Each row is a point. To make a cloud, some directions were put in groups of two or more. Within a group, all points are equally far from the middle, so they leave a hole (a ring in 2 directions, a hollow ball in 3). The other directions are filled evenly. Then the cloud was stretched, turned, moved and blurred a little. Count the holes, and give their numbers of directions, smallest first.

Cloud:
[[ 46   3]
 [-26  14]
 [ 48  -7]
 [ 39 -25]
 [  9 -33]
 [-25 -14]
 [ 17 -33]
 [ 47 -15]
 [-18 -21]
 [-26 -11]
 [-19 -20]
 [ 44   7]
 [-13 -25]
 [-29   6]]
Holes: 1 (2)

Cloud:
[[-40  -1]
 [-42  11]
 [-19 -28]
 [-42   4]
 [ 23  18]
 [-32  33]
 [ 30 -22]
 [ 30   6]
 [ 16 -34]
 [-13  38]
 [ 33 -16]
 [ 29  10]
 [-20 -27]
 [-10 -33]]
Holes: 1 (2)

Cloud, 22 rows:
[[ -6  56  22]
 [ -8  59   0]
 [ -1  34   9]
 [-30   1  17]
 [ -1 -12  -4]
 [-11  37   8]
 [-34  16 -30]
 [ 45  22 -30]
 [  8  -3  34]
 [ 11  41  -3]
 [ -8  57   7]
 [-14  42   6]
 [-29  20 -19]
 [-32   9  10]
 [-13  18 -38]
 [-34  41 -20]
 [ -1  61  16]
 [ 16  30 -17]
 [ 27  -6 -28]
 [-16 -35   5]
 [-28   0  29]
 [  0  39  -9]]
Holes: 0

Cloud (30 x 4):
[[ 17   4 -34  11]
 [ 48 -41   6  -7]
 [-10  35 -28  38]
 [-15  24  10  37]
 [-15  23  23  14]
 [  8 -15 -11 -35]
 [  4  41  -2 -51]
 [ -1  40  -4  35]
 [-14   0 -27  39]
 [-31 -40  10  24]
 [-18   4 -41  -3]
 [ 50  -6   3  37]
 [ -4  32  19  14]
 [  7 -30 -16  50]
 [-35 -25   9  -7]
 [-22  19   4 -51]
 [ -9  60 -33  26]
 [ 35  19  -7 -24]
 [-44   0   8  16]
 [ 31   9 -10 -30]
 [ 17 -51 -12  13]
 [ 15  -3 -32 -10]
 [  5 -24 -27  16]
 [ 10 -13  43   6]
 [-18   4  21 -31]
 [-56  27 -22  15]
 [ 39 -25  -9  -9]
 [ -5  60   5  -8]
 [ 47  10   1   7]
 [-38  45   9  -6]]
Holes: 1 (3)

Cloud (52 x 6):
[[ 18   2  62  27  30 -52]
 [ -7 -41  22   4 -36   5]
 [  2  -5   6 -39  15 -40]
 [ 14  -4   4  30  15 -62]
 [ 28  -2   7 -38 -10  -8]
 [ 10  13  14 -32  21 -45]
 [ 11  26  28 -25 -12   5]
 [ 18   5  27  31 -42 -36]
 [-19  21   2  34  19 -27]
 [  4  12 -15 -15 -43 -25]
 [ -3   4  44 -15 -25   6]
 [ 33   8 -29 -26  27  -3]
 [  8  27 -21 -25  47 -13]
 [ 19  -1  29  39  37 -64]
 [ 26  -7   5 -22 -49 -26]
 [ 21 -15  51 -29  21 -17]
 [ 37  -8  59  10  11 -20]
 [ 37  10  22 -20   3 -51]
 [ 35  25  25  -4 -26 -17]
 [ 10  46   0 -13  43 -29]
 [ 20  12  63   5  18 -34]
 [  2   2  41  13 -17  12]
 [ 30  11  25 -30  -4 -29]
 [-29  16 -30  -7   9  -2]
 [-35   0  46 -17 -22 -10]
 [ 39   0 -15  26 -36 -11]
 [-19  37  18 -12   8 -20]
 [-28  13 -23 -22 -36 -15]
 [ 43 -48  17  18  -4 -39]
 [ 16   3  31  -5  30  16]
 [ 41 -33   3 -16   9  -9]
 [-23  27  33  22   1   8]
 [ 33  -7  41   1  -1   5]
 [ 13 -22 -20  14 -49 -33]
 [ 61 -13  36  24  16 -73]
 [ 64 -33  59  -8   4 -48]
 [ 60   0   8  17 -19  -3]
 [ 46 -24  -3 -10 -32 -25]
 [ -2 -40   1 -10   9 -13]
 [  7 -28   8  15  -3   3]
 [-14  38   9 -18  12 -18]
 [-13  -9  18   8  29   2]
 [-24  31  19  24  21  11]
 [-25  36   5 -10  38   8]
 [-21  28   0 -30  -5  29]
 [-41   3  26 -17 -11   8]
 [ 39 -37  30  22 -30 -28]
 [  5 -55  12 -16 -48  -8]
 [-14 -12 -30 -10 -12  16]
 [ 57 -19  10   9 -26 -25]
 [  3   8  52  -7  36 -12]
 [  3  39 -22  30 -12 -19]]
Holes: 1 (4)

Cloud:
[[-15   3  13  21  81 -43   2   0]
 [-20  42  17 -22  46 -20 -27 -21]
 [-12  12   6  -5  49   0   9  37]
 [ 15  -1 -17 -10  46  59   0  -1]
 [ 13 -28 -25  12  44 -30 -14 -36]
 [ 10  30  -5  37  60 -55 -13  -6]
 [ 11  12  13   9  83 -32  -8 -10]
 [-17  10 -25  10  69  11 -20  10]
 [-24  10 -60 -12  20  35 -21 -43]
 [ 36  -6  -9  31  15 -52  10 -29]
 [ 11  -1  -1  44 -24  -3 -28 -18]
 [  7  29  27 -15  44 -11  32   4]
 [ 18  -7  24   4  72  -2   2 -14]
 [-19  49 -33  -7  34  23   4 -55]
 [ 28  14 -16  52  40 -65   1 -13]
 [ -7 -19  -4   7   5  -9  28 -18]
 [ 27   2  22  -4  33  41 -22 -21]
 [-20   8 -14   9  17 -59  21  -2]
 [-15 -18 -30  37  -1  16  -3 -23]
 [-32 -17  -1  -3   5 -12   9  -6]
 [-27   7  27 -17  34  39   5   2]
 [  9 -52   3   8 -11  41 -15  -4]
 [ 24 -25  10  21  35 -59  -2  -5]
 [ -5  10  54   0  26   6 -12 -10]
 [ -7  19 -29 -36   0  68 -27  -5]
 [ 13 -21  26  28  12  25 -13 -15]
 [ -2  -3 -17 -26  74  -9 -35  -8]
 [ -5  -6  -5  -2 -19   9 -49 -21]
 [ 46 -13 -16  26  -3   0  14  17]
 [ 23 -10 -36  21  29 -40 -29 -27]
 [-30  11  31 -20  74  -5  -5 -11]
 [  1   5  58   7  18  -1  -8  -4]
 [ 14 -36 -27  22  33 -12  14  -4]
 [ -7   2 -36 -20  21 -20  -8  19]
 [ -4  25 -40 -25  32 -23 -14   4]
 [  7  21 -44 -23  67  14  -2  -2]
 [ 12 -41   0  13  40 -21  17  18]
 [-10  50 -20 -16  30  -3 -36 -10]
 [-25 -10 -17   4  11 -27   1  20]
 [ 22 -16  -7 -19 -19  46 -55 -11]
 [-16 -10 -16   4  -4 -14  -5  32]
 [-21  13   5  26  12 -31  33 -16]
 [  3  36   6  20  29 -35  -5  20]
 [-29  14  23  -7  44   5  18   8]
 [ 12  40   5  10  60 -50  23   0]
 [ 12   5 -38   9  23 -54   6   7]
 [ 30  16  29  16  11  -2  18 -15]
 [-44  34 -16 -18  52  16 -12  -3]
 [ 15 -19  -1  11  39  47  -1   0]
 [  1   5  12 -20  29 -54 -12 -14]
 [-21  27 -22 -32  49 -10  23 -52]
 [  6 -26  19  12  36  -7  34   5]
 [ -5  32  16  -1  20  -6   2  30]
 [  6  -3   9  -4 -31  -5   5  -8]
 [-20  37 -13  -6  15  44  -7 -13]
 [-16  47  11 -16  55 -24  25 -13]
 [  7  36 -25  15  48 -15   2  17]
 [-25 -33   1  -4  17 -13 -19  24]
 [ -6 -16 -20 -34  20  44  -2 -30]
 [ 24  -1  46   8  20  17  -4 -15]
 [ -7 -14 -35 -27  15  53 -15 -29]
 [  6  35 -14 -25  32 -10   9 -57]
 [ -1  25   1 -27   0  14 -24 -40]
 [ 12  41   9  16  31  -5   5 -49]
 [  6  -8   7   7  17 -43  32  21]
 [ 25  -1  19  25 -15 -22  15 -19]
 [ -1 -24 -14  34  53 -40  26 -24]
 [-19  40   2  36  10 -47   6  -5]
 [ -7 -28  13  26  19   5  13 -20]
 [  4  32   7 -45  44 -20   2   0]
 [-15  16 -46  -5  95  -5 -19 -32]
 [  0  44  17 -17  63 -39  -5 -10]
 [ 12   4  -4  -2  16 -63  13   5]
 [-17  11 -39 -12  90 -14 -29 -26]
 [-14  52  20  -8  35 -17  10 -24]
 [ 16  -3  13 -24  -3 -24  16  -8]
 [ -4  -8  10  30  28 -69 -16   4]
 [ 33  11  -6  40  39 -30 -14   1]
 [ -1  16  40  27   7 -26   1 -20]
 [  3  47 -44 -12  42  -1 -26  -7]
 [-29  23 -33  42  11  -7  -5   1]
 [ 21 -20   4   3  38 -58  -7 -12]
 [-14   3 -19 -33  70  24 -25  18]
 [ 24 -22 -44  20 -10  18  -4  13]
 [ -2 -43 -12  12 -17  45 -19   0]
 [ 13  40  -2 -26  63 -24   9   2]
 [-16  16   7  14  91 -42  -6 -11]]
Holes: 3 (2, 2, 3)

Cloud (84 x 8):
[[  4  69 -13 -41  -4 -14   9 -26]
 [ 35  24   4  13 -15  32 -20 -21]
 [-30  55   4  38 -34   9 -44  15]
 [-19  37 -11  14  12  -3  -9  12]
 [-12 -12   1 -14  -4 -29  46 -39]
 [  6  19 -33  42  25   2  27 -10]
 [ 26 -22 -34   1  -2   0 -14  11]
 [ 13 -24  -9  27  30  18  53 -25]
 [ 54  24 -27  -1  21  23 -32  -9]
 [ 33 -19  -3  -4  11 -27  12  31]
 [ 27 -34  12 -35  19 -32  54 -19]
 [ 47 -34  22  -7   4  62 -19  14]
 [-17  -4  14   9   9 -68   1  -8]
 [-16  66   5  24 -13 -21  -4  -1]
 [-40 -21  19 -29 -28   2  49   4]
 [ 39   0  24   6   7  31   6 -19]
 [ 27   0 -36   3  25  -8 -20 -24]
 [ -5 -17   5  17  -6  15  -1 -28]
 [ -3   0 -41   0  -3   2 -14 -31]
 [ 40  14 -28   5  37  -3 -38  14]
 [-15  -6 -18 -17 -36   7 -21 -36]
 [ 36  43 -40 -30   6  24  31 -44]
 [  0  -6 -15   6 -31  56  10  12]
 [-15   2  33  25  -5  14   7  30]
 [  1  40  43  23 -43   2 -19  20]
 [ 46 -25  -3  32  -8 -22  -5 -20]
 [ -3  26 -15  41   2  16 -23   3]
 [ 18 -59   0 -19   2  53  27   0]
 [-35  -7   8  -9  -4 -27  76 -18]
 [  7  27 -14  -1  45  44 -21  15]
 [ 63 -11 -14  -2  32   9  -9  31]
 [-40 -20  14  46 -23  32 -15  21]
 [  7  37 -14   2  14   5 -13 -45]
 [ -8  41   0  52  18  33 -21   6]
 [-32  13  -6 -15  20 -19  26   1]
 [  5  -4  47  31 -16 -30 -54  36]
 [ 37  27 -19 -54  26 -50  18 -20]
 [-58 -16   3  21 -26 -26   3  13]
 [  2  26 -17  30 -45  47  -4  -4]
 [ 33  43  -2 -19  -9 -53 -18 -19]
 [  2  -2 -41 -53  21 -40  39 -53]
 [ 39 -17  -5  16  42 -13   3 -26]
 [-28  17 -26 -16  -1  60  10 -33]
 [-10  -7   0  26  11  42  23  16]
 [ 40  20 -13  -1  -2 -39 -12  23]
 [ 24  52  13 -24   7  -5 -21 -26]
 [ -6 -45  -5 -40   0 -35  58  10]
 [-39  57 -11 -13 -43 -29   3 -29]
 [ 75  27 -12  -9 -24  51  26 -16]
 [  8   3  11 -12   0 -51 -47  19]
 [-40   7  28 -14  28 -23 -10 -20]
 [ -8  29   0 -13  -9 -41   7 -32]
 [ 16 -37  37 -16  12 -36  19  14]
 [ 26  31 -12   4  -2 -47   2  11]
 [-14 -16   7  14  10  25 -23 -23]
 [-37  27   6  11 -20  21  10  16]
 [-21   2  30 -23 -14  21  56   5]
 [-45  48  -9  34 -36   0  11   2]
 [ 15 -12   6 -38   7 -23   3 -26]
 [ 10  -7 -22  -8  27  18  53 -40]
 [ 40   5  11  -3  14 -29   3 -30]
 [-15 -35  26 -18 -17   0  10 -22]
 [-40  32  -4 -11  -1 -25  17 -10]
 [-20 -10 -40  15  18 -17  21 -47]
 [ 35  13 -12  23  17 -52   5 -47]
 [ -4 -24 -14  10  26  50  62   7]
 [ 47 -13  -3  36  29 -15  32 -30]
 [ 10 -26 -33 -17   4  15  43 -32]
 [-23  -8  26  13  -4 -32 -37  24]
 [ 36   0  47  11 -16  35 -29  -9]
 [  9 -32  12  -9  22 -21 -39 -25]
 [-65 -16   3  26  -7   8  40  11]
 [  5 -13   9  23 -25  60  -9  16]
 [-16 -46  -3  14 -11 -25  56 -43]
 [ -3 -44   0 -36  12 -19  28 -32]
 [ -7  31  14 -21  -3  14  55 -32]
 [-14 -27 -22  34  38   2  33 -18]
 [ 21  -2  19  17 -10  -9  12 -30]
 [  5 -67  -9  -5  25  20   2   8]
 [-13 -43  18 -17  -7 -13  30 -27]
 [-19  37   3  40   1  12  28  12]
 [ 19 -22  31   9   7 -21 -44 -20]
 [ 17  46 -28  21 -10  -8 -16  11]
 [ 20   7  -2  15  38  36  24  23]]
Holes: 1 (2)

Cloud, 89 rows:
[[  1  26 -28  45  -9 -54  25  16 -48]
 [ 17  -4  -1  63   4 -13  50 -11 -47]
 [ 13  -5   7 -17  23  17  37 -60 -17]
 [-31  -8   6  35   1  -6  23 -51   4]
 [-38  10  17  23  -2  14 -24  25  44]
 [ -2 -16 -22  -8  30 -35  -2 -35 -48]
 [ -3 -12 -14 -51 -25  21  -9  28  16]
 [-36  -8   8  46  -8  13 -14  16  25]
 [-20 -42  21  38 -15  -4 -13  -9 -15]
 [  3 -60  33  52 -11 -25  33   5   8]
 [-16 -34  -4  -8  11  27 -24 -11  17]
 [  5  28  -9 -56 -28  22  -3  10  25]
 [ 11 -15  -7 -35  17  25  49  22  22]
 [ 17  -1 -13  43 -38 -17  13 -19  34]
 [  6 -35 -19  -1  31 -49  10 -29 -25]
 [  6  29 -22   0  21 -45  -1 -33 -31]
 [ 20 -26  18  45 -17 -21  25  17 -37]
 [-39  14   3 -43   0  57  24 -13  33]
 [ -4   2 -16  16 -15  33  65 -28 -34]
 [  5  13 -38 -14  26  -9   0  16  32]
 [ 16  24 -22  16  39  -3 -22 -12  -7]
 [ -6   4 -24   0   0  49  -1  24 -36]
 [-18  -5  24 -22   3  21  -6  42  59]
 [ 14  26 -22  36 -24 -27  21 -46  25]
 [-51 -23  -4  19 -18   8   0   9  27]
 [ -5 -27   4  20 -12  40 -25   7  26]
 [  2 -13  -1  12  -9  57 -35  28  38]
 [-30 -16   3 -11  35 -38  -1 -40 -37]
 [-30 -57   1  -3  -1  13 -18  15  20]
 [ 15  10 -74   7   6  14  -9  25   8]
 [ 15  15   7  16 -54  36  35   8   3]
 [-28  -2 -43  24   0  -9  36  19 -15]
 [ 19  34   1  43 -30 -26  20 -12 -13]
 [-18  -4  -3 -32   1  30 -33 -34  39]
 [ 26 -22  38   7  -6  23  -4   1   0]
 [  5   4 -15 -12  17  -8  23 -26  42]
 [ 25 -12 -46  29  12 -39 -22  19   3]
 [ 19  -1  24  48 -45  18  10 -21  24]
 [-19  -6 -23 -26  -9 -49  15 -13  50]
 [ -1 -23  43   3  13 -27 -17  10   6]
 [-17  -2 -29 -37 -11  31 -45  42  20]
 [-60  -7  -7  -7 -12 -35  22 -26 -46]
 [ 30 -30  14  11  23   3  50 -13 -39]
 [ -7  44 -51 -35   9  17  12  -4  22]
 [-22 -24  -7  -4 -45 -11  -1  15 -30]
 [-24   2  25  47  -4  10  19 -24 -37]
 [-39   5   1  30  15  28  21  14  28]
 [  7 -26  -2   7   4  30  50 -39 -50]
 [  5 -10  -1 -18   8   4  -6  43  51]
 [-38 -10  31 -17  -4  11  10  43  46]
 [ 17   1 -40  -7 -25  -1  -6  53  -1]
 [-12  67 -26 -25  -8  35 -13 -23 -13]
 [-28 -36  35  25 -27  10  29  11  53]
 [  8  43  -2   6 -25  35  24  31  59]
 [-25  -2  -5   5 -47  54   6   1  51]
 [-15  11   5 -23 -41   3  -5 -31  76]
 [  1 -55 -17 -18  -8  -8  33  25  26]
 [  2 -24 -16 -17 -55  28  42   2  39]
 [ -8  23 -29 -14  -2 -36 -26  44  44]
 [-34  15   7  19 -29   3  -4  21 -26]
 [-40  15 -28 -23  16 -44  19 -17 -44]
 [ -7 -27  -8 -17  35 -10  34 -11  32]
 [-34  22  -8  19  21 -43 -42 -19 -17]
 [-17  33   8  -9 -31 -26 -12   5  -9]
 [-18   1  21  28  16  -5  43 -57 -10]
 [-37   2   3 -46  -2  49   0 -20  57]
 [-27  15 -19 -46   6  -7  24 -48 -31]
 [ 13  44 -26  -2  27  -4  -8 -13 -40]
 [-25   8 -16  19  17 -53   5 -48 -14]
 [ 27  -3 -30 -36 -10  38  39  10  21]
 [-20   1  50  27 -11 -13  -5 -10  12]
 [  6 -50  20  -1  32 -46  30 -17  -1]
 [-21  -5   7 -43  -3  -6  -9  47  10]
 [  7  -4  -8  23 -19  49 -38  -1  28]
 [-14  21   2  41  39 -20  -6 -10  -8]
 [ -7   8   1  10  18 -26   0  54  42]
 [ -9  11  30  40 -29 -25  -9 -10   2]
 [-12 -19  17 -58 -15  11  15  13   8]
 [-21 -10  44 -50 -10  36  20  -3   3]
 [ 28 -29  18  21  32 -11  17   8   8]
 [-47  21  -4 -23  -4  27   0  14  19]
 [  9  20  30  36 -37  73  18  27  -7]
 [-22  14  20 -14   0   9  -6  64  28]
 [ 20 -15 -31   6   7   6  12  62  13]
 [-13  -9  -9   3   9 -81   6 -25  14]
 [ 24  -8 -26 -24   0   9   9  -8  51]
 [ 21  21 -21  -6  15   3   8 -25  43]
 [-30   0   1 -27 -20 -29  21  25  26]
 [ -2 -46  -7 -28  -3 -33  -7   3  38]]
Holes: 3 (2, 2, 2)
